Each row of a before or after table is a point. The points were changed in one or more steps. Then noise was added and the rows were shuffled. The steps act on columns, c1 being the first. What was done? A step turns or swaps two columns, mirrors them in a line or flattens them onto one, adds a multiple of one to another, or multiplies or shifts one. Angles are multiples of 10 degrees, from the lower column toward the higher: turns from -170 to 170, lines from 10 to 170 but not 90. Use the fewest steps. Two steps may share a column if one is a turn and the other turns, adds or multiplies; they go together, in the order done. Otherwise the lowest column goes first.

Before (9 x 2)
[24 -30]
[36 -35]
[-36 14]
[56 35]
[-29 -8]
[-37 -17]
[-20 -12]
[25 48]
[41 37]
After (9 x 2)
[-20 3]
[-24 0]
[-15 -2]
[36 1]
[28 3]
[16 0]
[13 -2]
[-24 -1]
[22 1]
Steps: multiply c1 by 0.7; multiply c2 by 0

Before (8 x 4)
[31 20 41 -7]
[-61 0 52 -17]
[10 -22 -17 0]
[28 -32 -29 -21]
[-41 5 -25 -32]
[28 21 -11 -30]
[-8 -21 -33 2]
[2 19 9 -13]
After (8 x 4)
[30 23 -6 -30]
[30 13 44 -7]
[-41 9 -24 -35]
[27 -26 -34 -20]
[-8 -13 -36 1]
[11 -18 -20 0]
[-61 -9 48 -17]
[-1 16 11 -13]
Steps: turn c2 and c3 by 10 degrees

Before (14 x 9)
[9 -36 -3 17 -18 -1 -38 18 -12]
[39 1 -47 0 -6 19 -8 -24 -12]
[29 -34 6 -23 -8 -8 6 44 -11]
[21 -26 -26 -12 12 -25 -23 1 -25]
[35 -5 -4 24 -6 -34 -14 -2 1]
[26 19 51 -19 -14 12 -42 25 -17]
[47 0 8 17 -16 26 1 44 -7]
[17 2 16 0 -29 32 -12 19 -11]
[-3 5 5 -51 19 -37 -2 11 17]
[-1 17 -9 18 -20 -31 -8 31 -30]
[30 -11 -5 12 -28 23 -28 17 22]
[74 23 -9 -16 -64 10 10 -1 -12]
[63 -10 74 -33 10 16 -79 10 38]
[54 -23 52 19 -40 17 -12 -25 -49]
After (14 x 9)
[19 20 16 0 1 32 -12 2 -11]
[30 16 -5 11 0 24 -27 -11 22]
[38 -24 -48 -1 -1 21 -8 1 -13]
[74 -1 -9 -15 1 11 10 22 -12]
[-1 31 -9 18 0 -31 -8 17 -31]
[54 -24 54 19 0 15 -11 -22 -50]
[-2 11 4 -49 0 -38 -1 5 16]
[30 44 7 -21 0 -9 6 -35 -11]
[35 -2 -5 24 0 -33 -15 -6 1]
[21 1 -27 -11 0 -24 -23 -27 -26]
[47 43 9 17 1 27 2 0 -7]
[63 11 74 -33 1 16 -80 -10 38]
[8 17 -4 17 1 -1 -39 -36 -12]
[25 26 51 -19 1 12 -43 18 -16]
Steps: swap c2 and c8; multiply c5 by 0
